Rows are points. A path goes straight from each point to the next, and from the last back to the first. The post is the endless flat space through its rows: a point in 2 columns, a line in 3, a plane in 4, and so on, so that a path can go around it. Count how often the path circles the post. Going back the other way cancels.

Post (1 x 2):
[[-0.10 -0.09]]
Path:
[[ 0.24 -0.11]
 [ 0.00 -0.57]
 [-0.58 -0.27]
 [-0.39  0.46]
 [-0.51  0.47]
 [ 0.18  0.45]
 [ 0.32  0.15]
 [-0.18  0.17]
 [-0.36 -0.04]
 [-0.23 -0.42]
 [ 0.22 -0.35]
 [ 0.33  0.17]
 [ 0.16 -0.38]
 [-0.25 -0.30]
 [-0.23 -0.22]
 [ 0.17 -0.57]
 [-0.24 -0.68]
 [-0.56 -0.03]
 [-0.37 -0.01]
 [-0.30 -0.21]
 [-0.01 -0.35]
 [ 0.17 -0.04]]
Times around: 0

Post:
[[-0.16  0.04 -0.06  0.74  0.19  0.00 -0.07  0.22]
 [ 0.28 -0.73  0.19  0.31  0.22 -0.04 -0.24 -0.69]
 [-0.06  0.25  0.20  0.04  0.07 -0.18  0.26 -0.73]
 [ 0.00 -0.24 -0.39  0.18  0.25 -0.11 -0.09  0.01]
 [-0.21 -0.11 -0.22  0.19  0.21  0.21  0.53  0.35]
 [ 0.01  0.76 -0.35 -0.12 -0.28  0.24  0.42  0.02]
 [-0.03  0.49  0.06 -0.45 -0.57 -0.11 -0.06 -0.12]]
Path, 28 rows:
[[-0.85 -0.04 -0.45 -0.30  0.09 -0.29  0.04  0.31]
 [-0.17 -0.19 -0.34  0.22 -0.09  0.06 -0.27 -0.40]
 [ 0.13 -0.15  0.12 -0.13 -0.39  0.19 -0.19 -0.86]
 [-0.38 -0.13 -0.22 -0.32 -0.22 -0.37  0.37 -0.36]
 [-0.14  0.25  0.41 -0.29 -0.58 -0.90 -0.11  0.06]
 [ 0.43  0.55 -0.11 -0.10 -0.23  0.03 -0.53  0.35]
 [-0.37 -0.03  0.05 -0.16  0.11  0.09 -0.02  0.05]
 [-0.55 -0.09  0.00  0.75  0.65 -0.22  0.20 -0.09]
 [-0.14 -0.17 -0.34  0.15 -0.05 -0.15  0.66 -0.34]
 [-0.28  0.52  0.38  0.82  0.28 -0.48  0.29 -0.30]
 [ 0.03  0.49  0.67  0.43 -0.01 -0.10 -0.25 -0.24]
 [-0.03  0.07 -0.68  0.02  0.10  0.16 -0.57  0.33]
 [-0.30 -0.12 -0.35 -0.24  0.07 -0.03  0.37 -0.51]
 [ 0.38  0.01 -0.39  0.31 -0.28  0.22 -0.04 -0.47]
 [ 0.04  0.34  0.07  0.07 -0.13 -0.42 -0.08 -0.15]
 [ 0.21  0.44  0.29 -0.19 -0.10 -0.06  0.09 -0.07]
 [ 0.06 -0.55 -0.18  0.29  0.29  0.08 -0.38 -0.19]
 [-0.22 -0.27  0.28  0.44 -0.19 -0.05 -0.46 -0.41]
 [ 0.00 -0.06 -0.07  0.04 -0.01 -0.05  0.42 -0.61]
 [ 0.46 -0.39 -0.75  0.23  0.54 -0.20  0.08 -0.05]
 [ 0.53  0.79  0.35 -0.31 -0.10  0.16  0.00 -1.03]
 [-0.17  0.51 -0.18 -0.26 -0.26  0.25 -0.25 -0.05]
 [-0.22 -0.13 -0.25  0.23 -0.39  0.15 -0.52 -0.12]
 [-0.01  0.08 -0.24  0.24 -0.30  0.36 -0.17 -0.15]
 [-0.01 -0.11 -0.12 -0.18 -0.51 -0.01  0.35 -0.31]
 [ 0.17 -0.16  0.17  0.34  0.14 -0.06  0.52 -0.20]
 [ 0.20 -0.12 -0.29  0.36  0.51 -0.20 -0.18 -0.21]
 [ 0.05  0.23 -0.19  0.17  0.15  0.04 -0.26 -0.63]]
Times around: 5

Post (13 x 14):
[[ 0.49  0.09  0.02  0.04 -0.27 -0.43 -0.14 -0.34  0.04 -0.02  0.17 -0.81
  -0.17  0.36]
 [-0.14 -0.11  0.05  0.26  0.08  0.29 -0.09  0.03 -0.17  0.24  0.27 -0.54
  -0.05  0.16]
 [-0.01 -0.18 -0.23  0.22 -0.22 -0.29 -0.14  0.15  0.00  0.20  0.22  0.32
  -0.05  0.24]
 [ 0.23  0.09 -0.15 -0.49 -0.01 -0.12  0.00  0.41 -0.22  0.15 -0.18 -0.15
  -0.37  0.55]
 [-0.31  0.16 -0.21 -0.18 -0.02 -0.37  0.05  0.02 -0.30 -0.22  0.01 -0.04
  -0.21  0.17]
 [ 0.29 -0.14  0.54  0.33  0.71  0.18  0.27 -0.24  0.06 -0.07  0.70 -0.07
   0.33 -0.64]
 [-0.04  0.02 -0.09 -0.17 -0.06 -0.01 -0.01 -0.11  0.19  0.23 -0.04  0.06
  -0.23  0.90]
 [ 0.17 -0.41  0.76  0.48 -0.25  0.12  0.01  0.02 -0.36  0.13 -0.44  0.01
   0.01 -0.34]
 [ 0.26  0.13 -0.37  0.13  0.01  0.21  0.18  0.12 -0.17 -0.03 -0.02  0.07
  -0.23 -0.19]
 [-0.12  0.47  0.40 -0.53  0.10  0.29 -0.12 -0.12 -0.36 -0.29  0.45 -0.03
   0.37  0.23]
 [ 0.04  0.22  0.35 -0.23  0.07 -0.33 -0.22  0.14  0.15 -0.74  0.20 -0.40
  -0.50  0.32]
 [-0.19  0.24 -0.26 -0.21  0.09  0.54  0.28  0.17  0.03  0.57  0.26  0.08
   0.19 -0.23]
 [ 0.07  0.38 -0.01  0.09 -0.39 -0.08  0.16  0.11 -0.19 -0.27  0.54 -0.60
   0.14  0.66]]
Path:
[[-0.11 -0.02 -0.52 -0.08 -0.11  0.26  0.30  0.60 -0.12 -0.16  0.27  0.31
   0.21  0.39]
 [-0.03 -0.54  0.07  0.00 -0.10 -0.12  0.02 -0.81  0.36  0.45 -0.01 -0.72
  -0.37 -0.07]
 [ 0.19 -0.05  0.17 -0.10 -0.25 -0.47 -0.04  0.20  0.03  0.12  0.51 -0.41
  -0.55  0.76]
 [-0.07  0.04  0.11  0.54  0.26 -0.62 -0.36 -0.64 -0.39 -0.02 -0.26 -0.76
  -0.35  0.03]
 [-0.39  0.29  0.15 -0.31  0.22 -0.11 -0.19  0.08 -0.63  0.02 -0.06 -0.54
   0.16 -0.11]
 [-0.34  0.50  0.28  0.31  0.12  0.47 -0.06  0.02  0.13  0.02  0.53  0.22
   0.02  0.37]
 [-0.27  0.03  0.26 -0.24  0.01  0.23  0.18 -0.07 -0.26  0.27  0.94 -0.66
   0.23  0.27]
 [-0.60 -0.37  0.43  0.09 -0.04  0.61  0.16 -0.31  0.19  0.36 -0.06 -0.50
  -0.11 -0.11]
 [-0.02  0.17 -0.32 -0.15 -0.11 -0.32 -0.09 -0.23  0.04 -0.31  0.07  0.01
  -0.11  0.73]
 [-0.28 -0.02 -0.05 -0.04 -0.12 -0.11 -0.46  0.19  0.08  0.61  0.27 -0.14
   0.05  0.46]
 [ 0.11 -0.01 -0.18  0.28  0.73  0.76  0.22  0.92 -0.40  0.34  0.27 -0.23
  -0.59  0.50]
 [ 0.03  0.28 -0.54 -0.50  0.27 -0.01  0.12  0.61 -0.28 -0.39  0.26 -0.20
  -0.73  0.65]
 [ 0.36 -0.24  0.17  0.41 -0.55 -0.03  0.13  0.14 -0.13 -0.28  0.01 -0.35
  -0.21  0.46]
 [ 0.16  0.33 -0.39 -0.27 -0.06 -0.58 -0.01 -0.02 -0.08 -0.33 -0.28 -0.01
   0.08 -0.07]
 [ 0.26 -0.11  0.71  1.50 -0.15 -0.19  0.66  0.32 -0.66 -0.26  0.44 -0.67
   0.48  0.19]
 [ 0.21 -0.16  0.00  0.35 -0.22 -0.03 -0.16  0.16 -0.61  0.37  0.06 -0.05
  -0.21  0.22]
 [ 0.12 -0.19  0.23  0.12 -0.13 -0.06  0.23 -0.12 -0.33  0.13  0.21 -0.22
  -0.03 -0.15]
 [ 0.62  0.14  0.72 -0.50 -0.16  0.03 -0.01  0.06  0.00 -0.80 -0.08 -0.12
  -0.18 -0.02]
 [-0.18  0.14 -0.53 -0.11 -0.05 -0.10 -0.23 -0.44 -0.33 -0.07  0.03  0.12
   0.37  0.93]
 [-0.02  0.15 -0.05  0.36 -0.10 -0.11 -0.24  0.08 -0.52  0.47 -0.12 -0.23
   0.03  0.54]
 [ 0.19  0.31  0.32 -0.09 -0.07 -0.30  0.40 -0.13 -0.13  0.09  0.20 -0.72
  -0.09  0.16]
 [ 0.20  0.25  0.71 -0.46 -0.03 -0.40 -0.48  0.01  0.14  0.19  0.22 -0.11
   0.02  0.22]
 [-0.03  0.31  0.18  0.05 -0.06  0.21 -0.63 -0.04  0.22 -0.02 -0.22 -0.20
   0.02 -0.40]
 [-0.14  0.03 -0.46 -0.37  0.07  0.18  0.11 -0.25  0.06  0.74  0.45 -0.21
   0.43  0.21]
 [-0.17 -0.06  0.43 -0.16  0.29  0.47 -0.17  0.11 -0.05 -0.38  0.21  0.02
  -0.25  0.09]
 [ 0.15  0.39  0.13 -0.53  0.04  0.05 -0.16  0.26 -0.27 -0.39  0.66  0.09
  -0.24  0.38]
 [ 0.24  0.31  0.52  0.35  0.01  0.08  0.04 -0.16 -0.55 -0.09  0.50 -0.46
   0.39 -0.16]
 [-0.42 -0.39  0.02  0.30  0.53  0.31 -0.14 -0.22 -0.51  0.64  0.17  0.22
   0.68  0.28]]
Times around: 1
